Each row of a before or after table is a point. The points were changed in one or more steps. Then noise was added and the rows were shuffled. The steps act on columns, c1 being the first. What was done? A step turns or swaps two columns, mirrors them in a line or flattens them onto one, adds a multiple of one to another, or multiplies or shifts one. Angles are multiples of 10 degrees, from the lower column toward the higher: turns from -170 to 170, lines from 10 to 170 but not 90. Use the fewest steps. Two steps may share a column if one is a turn and the other turns, adds or multiplies; they go together, in the order done. Otherwise the lowest column goes first.

Before (13 x 3)
[[-0.16  0.19  0.78]
 [ 0.00  0.06 -0.45]
 [-0.27  0.18 -0.24]
 [-0.06  0.40 -0.06]
 [-0.51  0.35 -0.29]
 [ 0.07 -0.19 -0.56]
 [-0.17  0.29  0.37]
 [-0.21 -0.05  0.65]
 [-0.42  0.21 -0.45]
 [ 0.22  0.25 -0.60]
 [ 0.61  0.70 -0.22]
 [-0.14 -0.04 -0.40]
 [ 0.23  0.25 -0.16]]
After (13 x 3)
[[-1.01 -0.18  0.41]
 [ 0.44  0.09  0.64]
 [-0.30  0.24  0.34]
 [ 0.01  0.15  0.42]
 [-0.54 -0.04  0.28]
 [ 1.22 -0.50  0.53]
 [-0.84  0.04  0.51]
 [-0.31 -0.54 -0.57]
 [ 0.13  0.45  0.39]
 [-0.44 -0.29 -0.58]
 [ 0.45 -0.13  0.25]
 [-0.35 -0.44 -0.18]
 [-0.13 -0.34  0.26]]
Steps: multiply c1 by 2; turn c2 and c3 by 150 degrees

Before (11 x 6)
[[-0.33 -0.40 -0.56  0.80  0.35 -0.14]
 [ 0.08 -0.48  0.12  0.20 -0.13  0.41]
 [ 0.11 -0.15  0.21 -0.36  0.35  0.29]
 [-0.20 -0.83  0.86 -0.61  0.75  0.03]
 [ 0.12 -0.08  0.26  0.13 -0.14  0.91]
 [-0.38 -0.36 -0.42 -0.37  0.03 -0.44]
 [-0.18  0.06 -0.24  0.51 -0.35 -0.58]
 [-0.39  0.65  0.29 -0.03 -0.66  0.73]
 [ 0.00 -0.37 -0.15 -0.36  0.01  0.15]
 [-0.35  0.09 -1.03  0.30 -0.43  0.03]
 [ 0.27  0.32 -0.24 -0.08  0.35  0.22]]
After (11 x 6)
[[ 0.12 -0.41  0.33 -0.40  0.24  0.27]
 [-0.20 -1.12  1.08 -0.62  0.46  0.02]
 [ 0.17 -0.31  0.15  0.13 -0.23  0.90]
 [-0.04 -0.69 -0.09 -0.32  0.09  0.16]
 [-0.17 -0.23 -0.34  0.53 -0.24 -0.57]
 [-0.35 -0.66 -0.37 -0.39  0.13 -0.48]
 [ 0.09 -0.80  0.10  0.16 -0.19  0.43]
 [-0.33 -0.66 -0.33  0.77  0.51 -0.07]
 [ 0.31 -0.01 -0.11 -0.09  0.42  0.19]
 [-0.34  0.37  0.06 -0.06 -0.67  0.73]
 [-0.32 -0.25 -1.08  0.34 -0.07  0.03]]
Steps: shift c2 by -0.30; turn c3 and c5 by -20 degrees

Before (8 x 9)
[[ 0.49 -0.02 -0.27 -0.14 -0.04  0.32 -0.19  0.46  0.20]
 [-0.35  0.38  0.90 -0.48  1.10  0.06 -0.08 -0.54  0.01]
 [-0.02  0.51 -0.23  0.32 -0.15 -0.19 -0.27 -1.00 -0.05]
 [ 0.32  0.50 -0.51 -0.41  0.19 -0.31  0.37  0.29  0.16]
 [ 0.20  0.52 -0.08  0.15 -0.37 -0.01 -0.18  0.71 -0.09]
 [ 0.17  0.39 -0.43 -0.01 -0.24  0.48  0.47  0.58  0.18]
 [ 0.10  0.07 -0.16 -0.33 -0.68  0.03  0.14  0.50  0.09]
 [-0.64  0.49  0.10 -0.85  1.04  0.14 -0.18  0.11  0.35]]
After (8 x 9)
[[ 0.12 -0.07 -0.15 -0.09 -0.69  0.04  0.16  0.46 -0.36]
 [-0.68 -0.51  0.02 -0.41  1.04  0.03 -0.15  0.10 -0.87]
 [ 0.37 -0.32 -0.49 -0.21  0.17  0.48  0.32  0.30 -0.40]
 [-0.04 -0.45 -0.28  0.05 -0.14  0.40 -0.28 -0.93  0.30]
 [ 0.12 -0.53 -0.43 -0.17 -0.23 -0.30  0.43  0.63 -0.01]
 [ 0.12 -0.57 -0.13  0.05 -0.39  0.18 -0.23  0.72  0.16]
 [-0.37 -0.38  0.80 -0.02  1.11  0.03 -0.09 -0.53 -0.48]
 [ 0.43 -0.14 -0.31 -0.11 -0.09 -0.28 -0.17  0.46 -0.13]]
Steps: turn c2 and c6 by 160 degrees; turn c4 and c9 by 90 degrees

Before (10 x 12)
[[ 0.30  0.01 -0.32  0.02 -0.50 -0.21  0.16  0.23 -0.62  0.79  0.20  0.87]
 [ 0.36  0.51  0.72  0.32  0.40  0.16  0.42 -0.23 -0.22 -0.39  0.01 -0.31]
 [ 0.15 -0.55  0.27 -0.02  0.23 -0.30  0.03 -0.37  0.06  0.49  0.25  0.76]
 [-0.65  0.15 -0.27 -0.04  0.26 -0.48  0.82  0.71 -0.12  0.28  0.54  0.06]
 [ 0.11 -0.34  0.59  0.47  0.45  0.52  0.68 -0.19  0.13 -0.10 -0.27  0.19]
 [-0.55 -0.20  0.67  0.49 -0.33 -0.31 -0.15  0.24  0.35  0.65  0.05 -0.14]
 [ 0.10 -0.34  0.82  0.25 -0.07 -0.49  0.60 -0.08 -0.66 -0.33  0.19  0.88]
 [-0.46 -0.32 -0.33  0.28 -0.07 -0.07 -0.35 -0.30 -0.06 -0.11 -0.51  0.13]
 [-0.45  0.17  0.16  0.06 -0.53  0.40  0.56  0.20  0.35 -0.21 -0.22 -0.04]
 [ 0.26 -0.27  0.79 -0.07 -0.50  0.09 -0.37  0.23 -0.50  0.39 -0.17 -0.19]]
After (10 x 12)
[[-0.64 -0.55 -0.10 -0.79  0.35 -0.36 -0.20  1.44 -0.26 -0.23 -0.35  0.05]
 [ 0.12  0.00 -0.68 -0.63 -0.34 -0.57  0.14 -0.17  0.83  0.01 -0.23  0.89]
 [ 0.32 -0.16 -0.60 -0.16  0.72 -0.19 -0.01  0.45 -0.33  0.63 -0.17  0.86]
 [ 0.34 -0.35 -0.22 -0.48 -0.31  0.39  0.25 -0.47  0.73 -0.45  0.09 -0.29]
 [ 0.15  0.22  0.07 -0.02  0.52 -0.53 -0.03 -0.74  0.28 -0.15 -0.33  0.77]
 [-0.43  0.13  0.37 -0.55 -0.31  0.44 -0.03  0.40  0.15  0.51  0.17 -0.07]
 [-0.52  0.00  0.32  0.04  0.60 -0.38  0.50  0.47  0.70  0.44 -0.05 -0.16]
 [ 0.08  0.60  0.16 -0.74 -0.05  0.26  0.36 -0.38  0.59 -0.46  0.08  0.17]
 [-0.43  0.40 -0.06  0.27 -0.10 -0.22  0.34 -0.59 -0.34  0.05  0.39  0.17]
 [ 0.27  0.33 -0.51  0.38  0.28 -0.05  0.00  0.46  0.80  0.58  0.04 -0.18]]
Steps: turn c2 and c6 by 30 degrees; turn c2 and c11 by 160 degrees; swap c3 and c9; turn c4 and c7 by 100 degrees; turn c5 and c10 by -80 degrees; multiply c8 by 2

Before (12 x 18)
[[-0.12  0.46  0.33  0.15  0.00  0.37 -0.05  0.62 -0.74 -0.12  0.30  0.38
   0.52  0.00  0.10  0.48  0.32 -0.19]
 [ 0.26 -0.57  0.04 -0.49 -0.38 -0.37  0.25  0.55 -0.02  0.31 -0.13  0.49
  -0.06  0.22  0.62 -0.14 -0.41  0.30]
 [ 0.00  0.37 -0.08  0.24  0.21 -0.39  0.05 -0.06 -0.74 -0.63 -0.31 -0.16
   0.51  0.13 -0.21 -0.52 -0.28  0.04]
 [-0.14  0.18  0.52  0.06  0.15  0.02  0.26  0.08 -0.09  0.55 -0.21  0.44
  -0.01  0.63  0.04  0.37 -0.03 -0.70]
 [ 0.51  0.51  0.50  0.20 -0.34 -0.40 -0.64  0.66 -0.60  0.17  0.69 -0.04
   0.37 -0.08  0.63 -0.42 -0.26 -0.12]
 [ 0.29 -0.02 -0.12 -0.34 -0.38  0.24 -0.42 -0.21 -0.01 -0.57  0.51  0.50
  -0.34 -0.21  0.31 -0.07 -0.44 -0.30]
 [-0.03 -0.47  0.39 -0.38  0.69  0.39  0.25  0.81 -0.66  0.44  0.36 -0.04
  -0.13  0.31  0.24  0.12 -0.11 -0.28]
 [ 0.54 -0.10 -0.53 -0.21  0.61  0.23  0.37  0.65 -0.50 -0.62  0.43 -0.29
  -0.30 -0.51 -0.30  0.19  0.69 -0.23]
 [-0.51 -0.56  0.17  0.23 -0.24 -0.35  0.19  0.00 -0.67  0.57  0.11 -0.08
   0.03 -0.18  0.14  0.25  0.62  0.24]
 [ 0.07 -0.61  0.02  0.40  0.38  0.51  0.14 -0.13  0.11  0.48 -0.03  0.67
  -0.07 -0.55 -0.25  0.15  0.64 -0.02]
 [ 0.18 -0.64  0.21 -0.63  0.17  0.18 -0.18 -0.11  0.16  0.04  0.26  0.22
  -0.26  0.07  0.33 -0.34  0.38 -0.80]
 [-0.59  0.59 -0.06  0.56  0.49  0.49 -0.40  0.42  0.13 -0.24 -0.46  0.07
  -0.33 -0.40  0.47 -0.29  0.38  0.39]]
After (12 x 18)
[[ 0.42 -0.47 -0.82 -0.06  0.13  1.20 -0.02  0.80  0.26 -0.08  0.41  0.22
  -0.04  0.32 -0.65  0.14  0.15 -0.34]
 [-0.15  0.47 -0.11 -0.02  0.31  1.10  0.39  0.61  0.11 -0.14  0.25 -0.05
   0.13 -0.05 -0.76  0.47 -0.59 -0.16]
 [ 0.48 -0.57 -0.35 -0.04 -0.09  1.55  0.70 -0.13 -0.26  0.09 -0.08  0.15
   0.66 -0.53  0.08  0.17 -0.12 -0.02]
 [ 0.53  0.17 -0.33  0.04  0.43  0.01  0.42  0.08  0.00 -0.13 -0.23  0.20
  -0.05  0.68 -0.11  0.30  0.02 -0.72]
 [ 0.08 -0.61 -0.16 -0.08  0.16  0.53  0.18 -0.10  0.31  0.17  0.37 -0.16
   0.50  0.07  0.19 -0.32  0.08 -0.82]
 [ 0.27 -0.56  0.33  0.01  0.16 -1.12  0.50  0.54  0.63  0.27 -0.04  0.22
  -0.37  0.23  0.00 -0.10  0.20  0.32]
 [ 0.56 -0.51  0.15  0.02  0.24 -1.03 -0.08 -0.02  0.15 -0.52  0.02  0.21
   0.63 -0.19 -0.68  0.23 -0.21  0.22]
 [-0.61 -0.13 -0.42 -0.13 -0.69  0.67 -0.31  0.62 -0.31  0.55  0.45  0.38
   0.70 -0.54 -0.49  0.23  0.06 -0.20]
 [ 0.16  0.48  0.16 -0.15  0.55 -1.20 -0.06  0.66  0.62  0.49  0.63 -0.63
  -0.38 -0.08 -0.57 -0.44 -0.28 -0.05]
 [-0.65  0.36 -0.16  0.09 -0.10 -1.09 -0.15  0.00 -0.23  0.04 -0.31  0.04
  -0.45  0.13 -0.72 -0.51 -0.40  0.03]
 [-0.28  0.55 -0.47  0.13 -0.20  1.47  0.06  0.43  0.50 -0.59 -0.56 -0.44
   0.46 -0.43  0.07 -0.28  0.17  0.47]
 [-0.62 -0.04  0.38 -0.06  0.01  0.73  0.47 -0.19  0.30  0.31  0.55 -0.45
  -0.25 -0.25 -0.01 -0.10  0.46 -0.26]]
Steps: swap c1 and c10; turn c3 and c5 by 110 degrees; flatten c4 and c11 onto the line at 100 degrees; multiply c6 by 3; swap c7 and c12; swap c9 and c15; turn c13 and c17 by -110 degrees
